Each wall is flat, endless, passes through zero and stands at right angles to its row. A trip goes straight from one point to another. Which walls does it cross, in order?

Walls:
(1): 0.029  0.076
(2): -0.040  0.141
Trips:
0.049  -0.108 to 0.101  -0.090 -> none
-0.012  0.112 to -0.350  0.145 -> none
-0.123  0.034 to 0.177  -0.158 -> 2
0.331  -0.340 to -0.296  0.020 -> 2

Walls:
(1): 0.013  -0.177  -0.159  -0.244  -0.186  0.009
(2): -0.074  0.068  -0.322  -0.120  -0.123  0.130
Trips:
0.076  0.194  0.090  0.098  -0.194  0.034 to 0.197  0.196  0.145  0.084  -0.026  0.019 -> none
-0.292  -0.230  0.110  0.112  -0.014  -0.051 to 0.109  0.037  -0.152  0.119  -0.230  0.191 -> 1, 2
0.079  0.184  0.040  -0.103  0.010  -0.115 to -0.102  0.216  -0.112  -0.198  0.012  0.032 -> 2, 1
0.115  -0.129  -0.164  0.087  -0.047  0.275 to 0.078  0.018  -0.193  -0.011  -0.229  0.106 -> none
0.035  -0.039  -0.011  -0.099  0.051  0.255 to -0.287  -0.030  -0.022  0.025  0.121  -0.003 -> 1
0.005  0.159  -0.152  -0.129  -0.037  -0.228 to 0.316  0.194  0.018  -0.301  -0.081  -0.003 -> none
-0.115  -0.283  0.062  -0.068  -0.006  0.039 to 0.157  -0.257  -0.195  0.064  0.216  -0.031 -> none

Walls:
(1): 0.085  0.287  -0.093  0.012  -0.297  -0.080  -0.059  0.165  -0.090  0.129  -0.196
(2): -0.012  -0.077  -0.147  0.053  0.025  -0.207  -0.360  0.076  -0.191  0.224  -0.087
(3): -0.330  -0.065  0.037  0.234  0.065  0.071  0.017  -0.162  0.352  -0.139  0.235
(4): 0.001  -0.195  -0.090  0.123  0.233  0.175  -0.144  0.148  0.020  0.047  -0.014
(5): -0.028  0.063  0.114  -0.129  -0.052  -0.106  0.043  0.236  0.014  0.113  0.092
Trips:
-0.300  -0.166  0.045  -0.031  0.107  -0.063  0.291  -0.118  0.148  -0.033  -0.220 to -0.029  0.134  -0.403  -0.094  -0.277  0.203  0.130  0.083  0.196  0.011  -0.025 -> 1
-0.080  -0.013  0.216  0.036  0.164  0.096  0.130  0.212  0.207  -0.159  -0.035 to 0.424  0.186  0.233  0.069  -0.360  0.134  -0.167  0.018  -0.173  0.084  -0.096 -> 1, 3, 4, 2
0.038  0.065  -0.065  0.034  -0.311  0.050  -0.156  -0.128  -0.101  -0.312  -0.112 to 0.120  -0.106  0.009  0.165  0.002  0.007  0.097  0.082  -0.200  0.238  -0.013 -> 2, 4, 5
-0.098  0.099  -0.171  -0.349  -0.177  -0.038  0.177  -0.027  0.062  -0.074  0.065 to 0.071  0.227  -0.207  -0.049  0.001  -0.021  -0.074  0.085  0.543  0.125  -0.091 -> 3, 4

Walls:
(1): -0.197  -0.106  -0.486  -0.093  0.082  0.104  -0.295  -0.214  0.093  0.161  -0.066  0.055  -0.063  -0.042  0.207  -0.086  -0.017  0.078  -0.040  0.116
(2): -0.137  -0.016  -0.321  -0.334  -0.075  -0.255  -0.074  0.347  0.206  -0.037  -0.119  -0.170  0.042  -0.014  0.074  -0.045  0.086  0.020  0.021  -0.243
(3): -0.044  0.059  0.076  0.290  -0.102  0.022  -0.120  -0.210  0.302  0.149  -0.301  0.217  -0.406  -0.132  -0.106  0.074  -0.128  -0.205  0.162  -0.037
(4): 0.002  -0.003  -0.038  -0.259  -0.114  0.127  0.088  0.038  0.066  -0.112  -0.092  0.125  0.079  -0.007  -0.145  -0.070  -0.188  -0.197  0.106  -0.152
Trips:
-0.163  0.126  0.086  0.032  0.094  -0.141  -0.087  0.197  -0.337  -0.188  -0.274  -0.156  -0.088  0.056  -0.064  0.055  0.297  0.082  -0.049  0.042 to -0.157  -0.033  -0.004  -0.293  -0.102  0.176  -0.056  -0.100  0.043  -0.040  0.134  -0.385  0.088  -0.003  -0.043  0.062  -0.094  -0.075  -0.014  -0.056 -> 4, 1
-0.134  -0.134  0.145  0.158  -0.246  0.109  -0.076  -0.034  0.111  -0.001  -0.003  0.141  -0.025  0.365  -0.109  -0.126  0.059  -0.002  -0.015  0.101 to -0.044  0.056  -0.165  -0.114  -0.183  -0.002  0.102  0.201  -0.151  0.140  -0.269  0.160  -0.030  0.174  0.349  0.264  -0.197  -0.124  0.210  -0.149 -> 1, 2
-0.073  0.090  -0.144  0.321  -0.178  -0.051  0.085  0.398  0.050  -0.184  -0.023  0.350  0.053  -0.153  -0.045  -0.118  -0.011  0.211  -0.411  0.202 to -0.011  0.053  0.073  -0.086  -0.107  0.001  -0.102  0.166  -0.211  0.085  -0.024  -0.090  0.035  0.129  -0.129  -0.010  -0.006  0.178  0.129  -0.188 -> 4
0.003  0.147  -0.015  0.155  -0.076  -0.039  0.055  -0.001  -0.057  -0.026  0.136  -0.159  -0.079  0.038  0.189  -0.013  -0.196  0.184  -0.103  0.206 to -0.032  -0.105  -0.087  -0.161  -0.236  -0.186  0.129  -0.060  -0.110  -0.066  0.169  0.272  -0.044  0.094  0.114  -0.184  0.164  0.152  -0.167  0.066 -> 2
0.151  -0.160  -0.044  -0.149  0.255  0.225  -0.053  0.221  -0.263  -0.134  -0.218  -0.238  -0.254  0.016  -0.018  0.037  0.096  0.110  0.050  -0.077 to 0.101  -0.160  0.121  0.004  -0.174  -0.042  -0.182  0.088  -0.266  -0.087  0.005  0.049  0.191  -0.025  -0.157  -0.299  -0.184  0.111  -0.213  -0.022 -> 4, 2
0.123  0.070  0.161  0.009  -0.245  0.122  0.074  -0.100  -0.154  0.097  -0.191  0.127  0.077  0.083  0.286  -0.404  0.038  -0.171  -0.178  -0.118 to 0.002  0.175  -0.276  0.077  -0.276  0.075  0.156  0.155  -0.096  -0.058  -0.115  -0.179  0.137  -0.111  0.116  -0.042  0.099  0.050  0.226  0.104 -> 3, 2, 1
0.099  -0.099  0.410  -0.052  -0.115  0.016  -0.044  -0.105  -0.108  -0.011  0.051  -0.100  0.033  0.205  -0.056  0.206  -0.032  -0.001  0.154  0.025 to 0.168  0.146  -0.178  -0.020  -0.065  -0.190  0.225  -0.006  0.082  -0.007  0.050  0.014  0.013  0.086  0.045  0.054  0.090  0.131  -0.195  -0.238 -> 2

Walls:
(1): 0.343  0.055  0.238  -0.235  -0.077  0.132  0.155  0.084  -0.072  -0.029  0.101  -0.191  0.175  0.068  -0.033  0.251  0.019  -0.124  0.368  -0.012  -0.043  0.041  0.004  0.110  -0.031  -0.051  0.161  -0.082  -0.239  -0.003  -0.308  -0.344  -0.025  0.066  -0.028  0.149  -0.072  -0.372  -0.122  -0.170  0.085  -0.127  -0.318  -0.345  -0.045  0.093  -0.379  -0.172
(2): -0.141  0.179  0.022  -0.067  -0.232  0.085  -0.167  -0.098  -0.255  0.137  0.046  0.120  0.077  0.086  -0.048  0.275  0.153  0.072  0.143  -0.124  -0.005  0.164  -0.006  0.184  0.098  -0.234  0.203  0.051  0.250  -0.016  -0.134  -0.016  -0.143  0.071  0.082  -0.211  -0.287  0.070  -0.208  0.123  -0.113  0.102  -0.261  0.186  0.036  -0.193  -0.110  0.237
(3): 0.097  -0.078  -0.117  0.007  0.102  -0.020  -0.126  0.055  0.093  0.076  -0.274  -0.113  -0.133  -0.010  0.185  0.152  0.077  0.080  0.141  0.074  0.093  -0.011  -0.066  0.013  0.145  0.078  0.131  -0.239  -0.143  -0.190  -0.005  0.081  -0.033  0.264  -0.194  0.111  -0.036  -0.114  -0.111  0.126  0.106  -0.005  0.166  -0.146  0.032  -0.288  0.108  0.208
Trips:
-0.014  -0.156  -0.202  -0.070  0.090  0.229  0.249  -0.108  -0.053  0.087  0.099  0.068  0.170  -0.042  0.300  0.031  0.068  0.075  0.145  -0.080  0.119  -0.239  0.068  -0.054  -0.025  -0.052  -0.268  0.166  -0.082  0.022  -0.065  0.344  -0.009  0.051  -0.107  -0.232  0.100  -0.204  -0.016  -0.004  0.022  0.013  0.071  0.277  0.117  -0.116  -0.042  0.061 to 0.056  0.209  -0.149  0.149  -0.049  -0.044  -0.234  -0.043  -0.007  0.173  -0.048  -0.071  0.045  -0.059  -0.132  0.095  -0.082  -0.277  0.167  0.459  0.017  0.168  0.081  0.085  0.144  0.126  0.371  -0.107  0.009  -0.304  -0.027  -0.019  -0.077  0.099  -0.090  -0.075  -0.288  -0.053  0.055  0.255  0.231  0.216  0.231  -0.194  -0.058  0.164  0.113  -0.091 -> 1
-0.006  0.060  0.155  0.133  0.149  0.014  0.125  -0.022  0.140  0.160  0.087  0.115  0.251  0.006  -0.202  0.014  0.013  0.200  -0.024  -0.032  0.050  -0.032  0.045  -0.044  0.002  0.141  -0.008  0.085  0.104  0.191  0.079  0.074  0.005  0.012  0.009  -0.025  0.187  -0.059  -0.104  0.261  0.088  -0.168  -0.247  -0.054  0.241  0.142  0.149  0.030 to 0.166  0.236  0.006  -0.005  -0.149  -0.225  -0.125  -0.322  -0.326  -0.035  -0.322  0.084  0.303  0.169  -0.357  0.130  -0.233  -0.268  -0.053  0.020  0.026  -0.194  0.013  0.151  -0.041  -0.227  -0.126  -0.224  -0.015  0.050  0.158  0.091  0.377  -0.054  0.031  0.185  -0.081  0.224  0.035  0.064  -0.019  0.010  0.408  -0.093  0.432  -0.202  -0.107  -0.055 -> 2, 3
0.099  0.172  -0.024  -0.203  -0.067  -0.253  -0.151  0.115  0.503  0.154  0.249  0.040  0.362  0.161  -0.174  0.049  -0.040  0.233  -0.126  -0.265  0.066  -0.016  -0.110  -0.038  -0.003  -0.233  -0.012  0.136  0.171  -0.100  0.100  -0.144  -0.008  0.034  -0.122  -0.068  -0.067  -0.013  -0.244  -0.182  -0.143  0.221  0.041  0.070  0.027  0.209  -0.067  -0.071 to 0.105  -0.049  0.219  -0.047  0.031  -0.163  0.061  0.067  0.000  -0.017  0.014  0.041  0.082  0.090  -0.381  0.023  -0.002  0.082  0.283  -0.130  0.100  0.069  0.042  -0.157  -0.089  -0.022  0.141  0.192  -0.060  0.174  0.081  -0.164  -0.080  -0.038  0.199  0.102  0.022  0.106  -0.217  0.041  -0.165  -0.196  -0.108  0.225  0.146  0.040  -0.113  -0.322 -> none
0.377  -0.009  0.186  0.093  -0.054  0.022  0.238  -0.060  0.231  -0.017  -0.109  -0.278  0.074  0.098  0.232  0.104  0.139  0.053  -0.048  0.369  0.053  -0.153  0.021  0.187  -0.261  -0.032  0.474  0.080  0.014  0.001  -0.114  -0.142  0.083  0.040  0.028  0.183  0.170  0.232  0.074  -0.049  0.141  0.115  0.155  -0.075  -0.139  0.122  -0.011  -0.224 to 0.294  -0.169  0.094  -0.222  0.031  -0.060  0.185  -0.005  0.046  -0.039  0.050  -0.216  0.123  -0.190  -0.310  0.041  0.096  0.153  0.014  -0.027  0.024  -0.036  -0.064  -0.036  0.133  0.146  0.561  0.289  -0.104  -0.046  0.171  -0.041  0.082  0.121  -0.160  -0.016  0.256  -0.072  0.106  -0.339  0.058  0.129  -0.003  0.089  0.028  -0.028  0.050  -0.044 -> none

Walls:
(1): -0.120  -0.173  0.091  0.133  0.154  -0.045  0.153  0.019  -0.291  0.299  0.120  0.130  0.006  -0.083  0.052  -0.236  -0.007  -0.226  0.117  0.103  -0.070  0.197  -0.237  0.238  0.043  0.171  0.075  0.146  0.020  0.066  0.261  -0.161  -0.002  -0.161  -0.093  0.002  0.257  -0.141  -0.132  0.006  -0.029  -0.090  -0.028  -0.023  -0.115  0.153  -0.194  -0.218
(2): 0.276  0.011  0.066  -0.342  0.009  0.102  0.121  -0.059  0.090  -0.045  -0.040  0.151  -0.185  0.271  0.051  0.020  0.060  0.014  0.044  -0.077  0.147  0.263  0.076  0.154  0.072  -0.238  0.267  0.065  0.255  -0.090  0.018  -0.005  0.019  0.056  0.037  0.122  0.002  -0.043  -0.067  0.083  -0.163  -0.482  0.019  -0.249  -0.177  -0.155  0.026  -0.141
(3): -0.144  0.063  -0.036  -0.149  0.025  0.140  0.012  0.208  0.066  -0.016  0.008  0.016  -0.020  -0.161  0.091  0.037  0.359  -0.180  -0.021  0.177  -0.084  -0.052  -0.043  0.140  0.098  -0.102  -0.204  0.099  0.002  0.081  0.124  -0.109  0.019  -0.023  0.143  0.010  -0.001  0.220  0.231  0.089  -0.015  0.089  -0.081  -0.138  -0.288  0.053  -0.198  0.151
(4): -0.230  0.055  -0.195  0.031  -0.141  0.148  0.033  -0.213  -0.286  0.027  0.232  0.109  -0.208  0.181  0.185  -0.270  -0.039  -0.122  -0.060  0.053  0.159  0.015  0.047  -0.051  0.164  0.058  -0.156  0.126  -0.165  0.213  -0.039  -0.083  -0.085  -0.195  0.168  -0.046  0.196  -0.129  0.001  0.021  0.016  0.024  -0.320  -0.023  0.230  0.036  0.060  -0.111
(5): 0.062  -0.158  -0.358  0.036  0.205  -0.164  0.010  -0.220  -0.060  -0.242  -0.132  -0.011  0.044  0.008  0.410  0.043  0.177  0.313  -0.095  0.167  0.054  -0.055  -0.234  -0.081  -0.149  0.127  -0.041  -0.003  0.133  -0.077  0.097  0.102  0.060  0.319  -0.092  -0.207  -0.319  0.029  0.090  -0.024  0.344  -0.210  0.196  -0.093  0.176  0.058  -0.038  -0.053
(6): 0.059  0.194  0.183  0.201  0.178  -0.057  -0.016  0.077  -0.184  -0.137  -0.198  -0.149  0.102  -0.013  0.183  0.263  -0.013  0.108  -0.111  -0.405  -0.063  0.398  0.169  -0.088  -0.372  0.113  -0.029  0.126  0.333  -0.035  -0.051  0.068  -0.274  0.108  0.030  0.078  -0.137  0.123  0.023  0.060  -0.285  0.066  0.011  0.171  0.171  0.050  0.016  -0.037
Trips:
-0.193  -0.130  -0.048  -0.062  -0.038  -0.129  0.086  0.238  -0.163  0.009  -0.053  -0.436  -0.029  -0.019  0.094  0.005  -0.046  -0.032  0.012  0.293  0.362  0.037  0.196  -0.238  0.002  0.293  -0.096  -0.139  -0.079  0.272  0.027  -0.088  0.249  0.128  0.073  0.224  -0.120  -0.142  -0.199  -0.060  -0.139  0.001  0.031  -0.154  0.025  -0.299  0.022  -0.015 to -0.164  0.165  -0.089  0.126  -0.067  -0.232  0.112  0.020  -0.343  0.196  0.129  0.081  -0.040  -0.025  -0.200  -0.024  0.158  -0.100  -0.011  0.119  0.104  0.210  -0.210  0.118  -0.150  -0.067  0.270  0.103  0.115  -0.214  0.009  -0.116  0.170  -0.388  0.022  -0.007  0.076  -0.133  0.026  0.058  -0.014  0.259  -0.155  -0.080  0.018  0.000  -0.018  0.293 -> 1, 5, 3
-0.019  -0.121  -0.080  0.174  0.123  -0.109  0.023  -0.271  0.241  0.058  0.029  0.096  -0.108  -0.015  -0.006  0.251  0.015  -0.077  0.089  0.051  0.138  -0.112  -0.120  0.017  -0.057  -0.179  0.000  -0.094  0.066  0.140  -0.141  -0.026  -0.024  0.022  -0.058  -0.169  0.202  -0.142  0.201  0.130  -0.038  -0.009  -0.016  0.072  0.151  0.062  0.175  -0.090 to 0.002  0.090  -0.032  -0.138  -0.094  0.157  -0.025  0.160  0.191  0.126  -0.406  -0.103  -0.008  -0.306  -0.045  -0.045  -0.042  0.116  0.107  0.218  -0.143  0.119  -0.168  0.227  -0.282  -0.114  0.005  -0.057  0.073  -0.104  -0.022  -0.373  -0.035  0.418  -0.034  0.235  -0.099  0.028  0.005  0.067  -0.241  -0.157  0.104  0.282  -0.052  0.124  0.025  0.183 -> 4, 2, 6, 3
-0.012  -0.140  -0.209  -0.114  0.118  0.102  0.092  -0.104  -0.098  -0.178  0.454  -0.094  0.004  0.015  -0.290  -0.197  -0.066  0.062  -0.206  -0.199  -0.224  -0.044  0.107  0.123  0.128  0.068  0.124  -0.013  0.077  0.189  -0.147  0.157  -0.228  0.121  0.083  -0.323  0.030  0.068  -0.058  -0.033  0.214  -0.043  -0.247  -0.068  0.021  0.129  0.312  -0.095 to 0.001  0.155  -0.145  -0.041  -0.022  -0.156  -0.038  -0.041  0.021  0.233  -0.161  0.182  0.012  0.300  -0.001  0.165  -0.130  0.015  0.154  -0.181  -0.115  0.184  -0.137  -0.218  0.128  -0.005  0.432  -0.015  -0.077  -0.181  -0.185  -0.094  -0.094  -0.071  -0.048  0.258  -0.189  -0.062  -0.324  -0.193  -0.095  -0.122  0.097  -0.052  0.142  -0.077  0.007  0.072 -> 2, 5, 6, 4
